Each row is a point. The points of each table are mixes of a few directions, plus a little noise. Count the directions of each table, and those that both share. Where both have some left over, give the other angles between the two spaces (their principal angles), to ten degrees, smallest first.

First (7 x 3):
[[-0.09 -0.34 -0.27]
 [ 0.09  0.37  0.30]
 [ 0.15  0.52  0.42]
 [ 0.15  0.55  0.43]
 [ 0.05  0.20  0.14]
 [-0.14 -0.54 -0.43]
 [-0.20 -0.77 -0.61]]
Second (5 x 3):
[[-0.25 -0.91 -0.71]
 [ 0.05  0.13  0.12]
 [ 0.12  0.40  0.31]
 [ 0.13  0.48  0.38]
 [-0.02 -0.15 -0.11]]
Directions: first 1, second 1, shared 1

First (8 x 6):
[[ 0.09 -0.06  0.14  0.15  0.93 -0.14]
 [ 0.29  0.12 -0.08  0.20 -0.37  0.03]
 [ 0.34 -0.08 -0.27  0.14 -0.19 -0.23]
 [-0.64 -0.09  0.22  0.12  0.97  0.00]
 [-0.44  0.44  0.46  0.03 -0.63  0.69]
 [ 0.79 -0.25 -0.13 -0.41  0.42 -0.38]
 [-0.06  0.18  0.02  0.07 -0.66  0.24]
 [-0.38 -0.28 -0.34 -0.32 -0.49 -0.20]]
Second, 8 rows:
[[-0.06  0.08  0.17 -0.57 -0.66  0.31]
 [ 0.06 -0.28 -0.59  0.59  0.11 -0.57]
 [-0.66  0.22  0.44 -0.37 -0.40  0.58]
 [-0.11 -0.32 -0.26  0.28  0.87 -0.49]
 [ 0.29  0.12 -0.06  0.40 -0.13 -0.03]
 [-0.08 -0.39 -0.37 -0.46 -0.26 -0.35]
 [ 0.25  0.35  0.40  0.00 -0.23  0.45]
 [ 0.24  0.13  0.27  0.17  0.64  0.07]]
Directions: first 4, second 4, shared 4

First:
[[ 0.24  0.43  0.10  0.48 -0.56  0.32 -0.49  0.05]
 [ 0.02  0.50  0.20  0.35  0.05 -0.36  0.01  0.32]
 [-0.09 -0.15 -0.04 -0.05  0.26  0.11  0.51  0.06]
 [ 0.18  0.01 -0.07  0.24 -0.69  0.29 -0.21  0.05]
 [ 0.14  0.50  0.19  0.27  0.12  0.31 -0.61 -0.22]
 [-0.05 -1.01 -0.44 -0.46 -0.76  0.03  0.47  0.05]
 [-0.20  0.14  0.16 -0.42  0.81 -0.74 -0.34 -0.17]
 [-0.23 -0.41 -0.09 -0.41  0.76  0.04  0.67 -0.13]]
Second:
[[-0.13 -0.16 -0.15  0.12  0.13 -0.01 -0.14  0.15]
 [-0.44 -0.37 -0.22  0.04 -0.46 -0.07 -0.41  0.48]
 [-0.47 -0.25 -0.04 -0.16 -1.02 -0.12 -0.43  0.49]
 [ 0.64  0.45  0.22  0.05  0.96  0.14  0.58 -0.69]
 [-0.14  0.00  0.09 -0.17 -0.65 -0.06 -0.12  0.18]
 [ 0.42  0.12 -0.12  0.36  1.42  0.14  0.36 -0.45]
 [-0.10  0.04  0.14 -0.23 -0.71 -0.06 -0.06  0.10]
 [ 0.35  0.44  0.40 -0.32 -0.37  0.00  0.39 -0.41]
 [-0.14 -0.34 -0.39  0.38  0.78  0.04 -0.21  0.19]
 [ 0.01  0.05  0.05 -0.05 -0.10  0.00  0.04 -0.04]]
Directions: first 4, second 2, shared 0; angles 30, 80

First:
[[ 0.14  0.01 -0.51 -0.28  0.00  0.21  0.78 -0.34 -0.93 -0.39 -0.09]
 [ 0.05  0.01 -0.35  0.05 -0.23  0.33  0.56 -0.29 -0.53  0.22 -0.19]
 [-0.06 -0.37  0.37  0.06  0.49 -0.01 -0.09  0.22  0.57 -0.73  0.00]
 [ 0.35 -0.04 -0.52  0.09 -0.23 -0.24 -0.30 -0.07  0.25  0.21  0.04]
 [ 0.22 -0.26 -0.10  0.22  0.06 -0.21 -0.52  0.13  0.80 -0.05  0.00]
 [-0.12  0.10 -0.05  0.21 -0.32  0.39  0.39 -0.19 -0.29  0.66 -0.22]
 [-0.44  0.06  0.36 -0.03  0.06  0.71  1.06 -0.21 -0.90 -0.03 -0.26]
 [-0.32 -0.23  0.73  0.17  0.45  0.11 -0.13  0.29  0.62 -0.42 -0.04]
 [ 0.31  0.09 -0.22  0.13 -0.27 -0.56 -1.04  0.19  0.79  0.48  0.20]
 [-0.12  0.49  0.02 -0.33 -0.22 -0.15 -0.04 -0.02 -0.71  0.35  0.20]
 [ 0.03  0.13  0.25 -0.23  0.23 -0.54 -0.70  0.30  0.33 -0.28  0.35]]
Second:
[[-0.19  0.33  0.29 -0.62  0.33 -0.32 -0.22  0.39 -0.29  0.03  0.52]
 [ 0.43 -0.29 -0.70 -0.44  0.07  0.23  0.48 -0.13  0.02  1.01  0.02]
 [-0.21 -0.29 -0.24  0.39 -0.50 -0.11 -0.14  0.13 -0.10  0.29  0.83]
 [ 0.44  0.11 -0.86  0.06  0.12 -0.11  0.69 -0.31 -0.09  0.38 -0.55]
 [ 0.10 -0.07 -0.13 -0.13 -0.35 -0.32  0.19 -0.06  0.06  0.51  0.02]
 [-0.10 -0.21  0.46 -0.15  0.01 -0.30 -0.04 -0.33 -0.09 -0.07  0.19]
 [ 0.06  0.10  0.22  0.02  0.62  0.31  0.04 -0.28 -0.05 -0.63 -0.46]
 [-0.52  0.16  0.17  0.98 -0.21  0.50 -0.67  0.55  0.13 -1.05  0.30]
 [ 0.15 -0.44  0.09  0.04 -0.06  0.52 -0.03 -0.20  0.27  0.18 -0.16]
 [-0.15  0.59  0.67 -0.14 -0.01 -0.39 -0.21  0.21  0.20 -0.66 -0.71]]
Directions: first 4, second 6, shared 1; angles 40, 40, 80

First (9 x 14):
[[-0.13 -0.04 -0.28  0.20  0.07  0.06  0.07  0.06 -0.06  0.05 -0.07  0.22
   0.02  0.20]
 [ 0.42  0.42  0.32 -0.82 -1.24  0.08  0.23  0.51 -0.11  0.02  0.30 -0.87
   0.39 -0.14]
 [ 0.15  0.39  0.01  0.22 -0.89  0.19 -0.30  0.14 -0.73 -0.18  0.21  0.30
   0.05  0.83]
 [ 0.02  0.21 -0.34 -0.08 -0.70  0.19  0.24  0.42 -0.26  0.10  0.06 -0.07
   0.28  0.40]
 [ 0.18 -0.11  0.59 -0.41  0.33 -0.22 -0.09 -0.25  0.40 -0.07  0.05 -0.48
  -0.12 -0.73]
 [-0.20 -0.16 -0.32  0.23  0.37  0.01  0.11 -0.02  0.11  0.09 -0.14  0.25
  -0.03  0.05]
 [-0.29 -0.49 -0.18 -0.01  1.15 -0.18  0.30 -0.20  0.75  0.21 -0.29 -0.06
  -0.10 -0.74]
 [ 0.08 -0.05  0.22 -0.25  0.10 -0.09  0.04 -0.04  0.23  0.00  0.02 -0.29
  -0.02 -0.37]
 [-0.24 -0.18 -0.03  0.91  0.81 -0.05 -0.60 -0.60 -0.31 -0.23 -0.11  1.01
  -0.48  0.51]]
Second:
[[ 0.05 -0.05  0.26 -0.12 -0.19 -0.04 -0.04  0.09 -0.04  0.03  0.03 -0.15
  -0.06 -0.02]
 [ 0.27  0.17 -0.40 -0.05  0.19 -0.13  0.27 -0.17  0.14  0.14 -0.44  0.04
   0.03  0.18]
 [ 0.31  0.04  0.41 -0.40 -0.43 -0.23  0.09  0.07 -0.03  0.23 -0.25 -0.47
  -0.17  0.00]
 [ 0.81  0.28 -0.37 -0.11  0.02 -0.32  0.54 -0.22  0.37  0.48 -0.73 -0.20
   0.01  0.40]
 [ 1.02  0.29 -0.06 -0.33 -0.28 -0.47  0.63 -0.19  0.38  0.65 -0.88 -0.51
  -0.11  0.42]
 [ 0.27 -0.06  0.27  0.16 -0.27  0.03  0.08  0.04  0.19  0.17  0.25 -0.09
   0.05  0.12]
 [-1.18 -0.24  0.05  0.08  0.30  0.40 -0.69  0.19 -0.55 -0.72  0.61  0.42
  -0.01 -0.54]
 [-0.62 -0.04 -0.24  0.08  0.36  0.22 -0.30  0.01 -0.23 -0.43  0.16  0.34
   0.02 -0.23]
 [-0.91 -0.38  0.17  0.67  0.21  0.59 -0.56  0.19 -0.15 -0.58  1.20  0.63
   0.22 -0.32]]
Directions: first 3, second 3, shared 0; angles 30, 70, 80

First, 10 rows:
[[ 0.28 -0.28  0.28  0.35 -0.54  0.27 -0.05  0.24 -0.45 -0.09 -0.59 -0.28
  -1.14 -0.46  0.17  0.06  0.46  0.44 -0.47 -0.57]
 [ 0.03  0.08 -0.19 -0.42  0.42  0.04 -0.53  0.31 -0.43  0.14  0.18 -0.04
   1.05  0.05 -0.11  0.02 -0.25 -0.29  0.42  0.50]
 [-0.02 -0.37 -0.01 -0.17  0.37 -0.47  0.32  0.62  0.44 -0.04  0.25  0.04
   1.23 -0.18  0.08 -0.31  0.02 -0.18  0.47  0.80]
 [-0.04  0.00  0.31  0.58 -0.45  0.37  0.23 -0.39 -0.74  0.30 -0.26 -0.70
  -1.73 -0.56 -0.31 -0.12  0.21  0.30 -0.51 -0.70]
 [ 0.07  0.11 -0.66 -0.33  0.05  0.20  0.15 -0.74  0.30  0.06 -0.48  0.34
   0.07  0.32 -0.16 -0.17  0.28 -0.06  0.04  0.02]
 [-0.04  0.36  0.29  0.90 -0.08  0.08  0.51 -0.01 -0.81 -0.26 -0.08  0.02
  -1.09  0.04 -0.08  0.21  0.35  0.54 -0.64 -0.45]
 [ 0.09  0.09 -0.25 -0.39 -0.08  0.06 -0.29 -0.27  0.52 -0.14 -0.15  0.45
   0.21  0.44  0.18  0.18 -0.05 -0.06  0.01 -0.11]
 [-0.17 -0.08  0.26 -0.23  0.19 -0.44 -0.15  0.44  0.63 -0.13  0.64  0.17
   0.86  0.15  0.21  0.15 -0.55 -0.28  0.35  0.32]
 [-0.19 -0.03  0.10 -0.05  0.12 -0.18  0.11 -0.03  0.25  0.16  0.35 -0.16
   0.28 -0.08 -0.12 -0.17 -0.33 -0.24  0.20  0.19]
 [-0.02  0.07 -0.12 -0.27  0.04  0.01 -0.21 -0.17  0.29 -0.03  0.09  0.21
   0.24  0.25  0.04  0.12 -0.19 -0.14  0.10 -0.01]]
Second (11 x 20):
[[-0.35  0.10  1.08  0.31  0.08 -0.27 -0.08  0.40  0.25 -0.05  1.11 -0.37
  -0.27 -0.14  0.00  0.29 -1.07 -0.17  0.02 -0.18]
 [ 0.18 -0.36 -0.14 -0.23  0.04  0.02  0.42 -0.13  0.71 -0.15 -0.46  0.19
   0.20 -0.06  0.03 -0.33  0.29  0.11  0.11  0.20]
 [-0.20  1.06 -1.07 -0.59 -0.11  0.25 -1.83 -0.55 -1.37  0.51  0.47  0.19
   0.38  0.84 -0.02  0.81 -0.46 -0.76  0.02 -0.40]
 [ 0.18  0.17 -0.73 -0.26 -0.23  0.11 -0.51 -0.09 -0.34 -0.04 -0.48  0.40
   0.24  0.32  0.25  0.21  0.50 -0.05 -0.12 -0.13]
 [ 0.00 -0.18  0.07  0.10  0.19  0.10  0.50 -0.13  0.01  0.08 -0.15 -0.23
  -0.08 -0.31 -0.28 -0.39  0.12  0.11  0.10  0.23]
 [-0.17  0.49 -0.14  0.73 -0.03 -0.19  0.55 -0.11 -0.53 -0.16  0.09  0.22
  -0.47  0.29 -0.04  0.19  0.42  0.26 -0.45 -0.19]
 [-0.09  0.04 -0.12 -0.07  0.16  0.10  0.33 -0.36  0.16  0.14 -0.03 -0.09
   0.06  0.02 -0.28 -0.26 -0.02 -0.05  0.13  0.17]
 [ 0.14 -0.18  0.34  0.00 -0.33 -0.23 -0.37  0.67  0.45 -0.43  0.09  0.34
   0.01  0.10  0.64  0.46 -0.03  0.14 -0.17 -0.30]
 [ 0.25 -0.69  0.64  0.23 -0.02  0.10  0.25  0.75 -0.27 -0.03 -0.32 -0.62
  -0.20 -0.89 -0.01 -0.39  0.23  0.34  0.05  0.18]
 [ 0.13 -0.16 -0.29 -0.02  0.02  0.05  0.38 -0.14  0.21 -0.08 -0.46  0.16
   0.05 -0.03  0.00 -0.22  0.45  0.15 -0.03  0.14]
 [-0.06 -0.27  0.33 -0.22  0.27  0.00  0.34 -0.23  0.71  0.14  0.14 -0.25
   0.17 -0.23 -0.28 -0.39 -0.44 -0.11  0.32  0.26]]
Directions: first 6, second 5, shared 4; angles 30

First, 11 rows:
[[ 0.41 -0.42 -0.30 -0.24 -0.58  0.42 -0.44  0.08 -0.23  0.75  0.35 -0.44
  -0.51 -0.15  0.63  0.10 -0.70 -0.27 -0.13  0.19 -0.84  0.12 -0.05 -0.20]
 [-0.26  0.26  0.23  0.13 -0.10 -0.24  0.32 -0.01  0.02 -0.29 -0.12  0.27
   0.02  0.15 -0.24  0.10  0.40  0.30 -0.05 -0.23  0.48 -0.23  0.10 -0.09]
 [-0.20  0.26  0.08  0.13  1.25 -0.26  0.15 -0.12  0.41 -0.77 -0.42  0.23
   0.86 -0.01 -0.59 -0.34  0.45 -0.11  0.29  0.11  0.53  0.26 -0.11  0.52]
 [ 0.16 -0.19 -0.07 -0.10 -0.82  0.21 -0.12  0.08 -0.27  0.52  0.29 -0.18
  -0.58 -0.03  0.42  0.21 -0.34  0.05 -0.20 -0.06 -0.40 -0.16  0.05 -0.34]
 [ 0.12 -0.10 -0.14 -0.05  0.45  0.09 -0.17 -0.03  0.11 -0.03 -0.04 -0.13
   0.24 -0.08  0.00 -0.16 -0.12 -0.22  0.11  0.19 -0.17  0.25 -0.09  0.22]
 [ 0.30 -0.22 -0.30 -0.13  0.89  0.22 -0.36 -0.06  0.22 -0.03 -0.07 -0.27
   0.48 -0.21  0.06 -0.33 -0.32 -0.51  0.22  0.40 -0.42  0.50 -0.20  0.42]
 [ 0.06 -0.06 -0.04 -0.04 -0.09  0.07 -0.04  0.01 -0.05  0.10  0.05 -0.05
  -0.07 -0.02  0.09  0.01 -0.09 -0.02 -0.02  0.01 -0.10 -0.01  0.00 -0.04]
 [ 0.46 -0.41 -0.36 -0.24  0.03  0.43 -0.49  0.04 -0.05  0.52  0.24 -0.44
  -0.12 -0.21  0.48 -0.11 -0.65 -0.45  0.02  0.32 -0.81  0.34 -0.13  0.07]
 [-0.59  0.52  0.48  0.30 -0.03 -0.54  0.64 -0.06  0.08 -0.68 -0.30  0.60
   0.17  0.27 -0.63  0.12  0.85  0.56 -0.04 -0.45  1.07 -0.44  0.16 -0.10]
 [ 0.32 -0.31 -0.24 -0.18 -0.20  0.33 -0.35  0.03 -0.10  0.47  0.20 -0.33
  -0.22 -0.13  0.39 -0.01 -0.49 -0.27 -0.02  0.20 -0.61  0.17 -0.09 -0.04]
 [-0.76  0.66  0.68  0.39 -0.81 -0.67  0.87 -0.01 -0.13 -0.58 -0.19  0.74
  -0.25  0.41 -0.57  0.40  1.02  0.93 -0.22 -0.75  1.28 -0.83  0.32 -0.47]]
Second:
[[ 0.12  0.32 -0.18  0.20  0.60  0.02 -0.32 -0.11  0.18 -0.07 -0.34  0.07
   0.60 -0.04 -0.25 -0.40  0.01  0.10  0.05  0.32  0.22 -0.15 -0.04  0.13]
 [ 0.29  0.10  0.06 -0.08  0.22 -0.05 -0.37 -0.02  0.32  0.22  0.23 -0.37
   0.10  0.02 -0.09  0.40 -0.18 -0.08 -0.22  0.19 -0.24 -0.07 -0.17  0.10]
 [-0.45 -0.62  0.25 -0.25 -1.20  0.00  0.86  0.19 -0.58 -0.09  0.36  0.20
  -1.09  0.04  0.48  0.33  0.14 -0.08  0.11 -0.70 -0.17  0.30  0.23 -0.31]
 [-0.05  0.47 -0.37  0.44  0.88  0.07 -0.21 -0.19  0.00 -0.33 -0.83  0.50
   0.99 -0.08 -0.36 -1.12  0.20  0.25  0.30  0.41  0.63 -0.20  0.10  0.14]
 [ 0.21  0.42 -0.22  0.25  0.81  0.02 -0.47 -0.14  0.28 -0.04 -0.40  0.04
   0.80 -0.05 -0.33 -0.47 -0.01  0.11  0.03  0.44  0.25 -0.20 -0.09  0.19]
 [ 0.30  0.16  0.02 -0.05  0.32 -0.04 -0.42 -0.03  0.34  0.19  0.16 -0.34
   0.21  0.01 -0.13  0.30 -0.18 -0.06 -0.20  0.23 -0.18 -0.10 -0.18  0.12]
 [ 0.17 -0.14  0.18 -0.23 -0.24 -0.06 -0.10  0.06  0.16  0.24  0.45 -0.39
  -0.36  0.04  0.10  0.65 -0.17 -0.15 -0.23 -0.07 -0.37  0.04 -0.13 -0.01]
 [-0.56 -0.71  0.28 -0.27 -1.39  0.01  1.03  0.22 -0.71 -0.13  0.37  0.29
  -1.25  0.05  0.56  0.30  0.19 -0.08  0.16 -0.82 -0.15  0.36  0.29 -0.38]]
Directions: first 2, second 2, shared 0; angles 40, 60
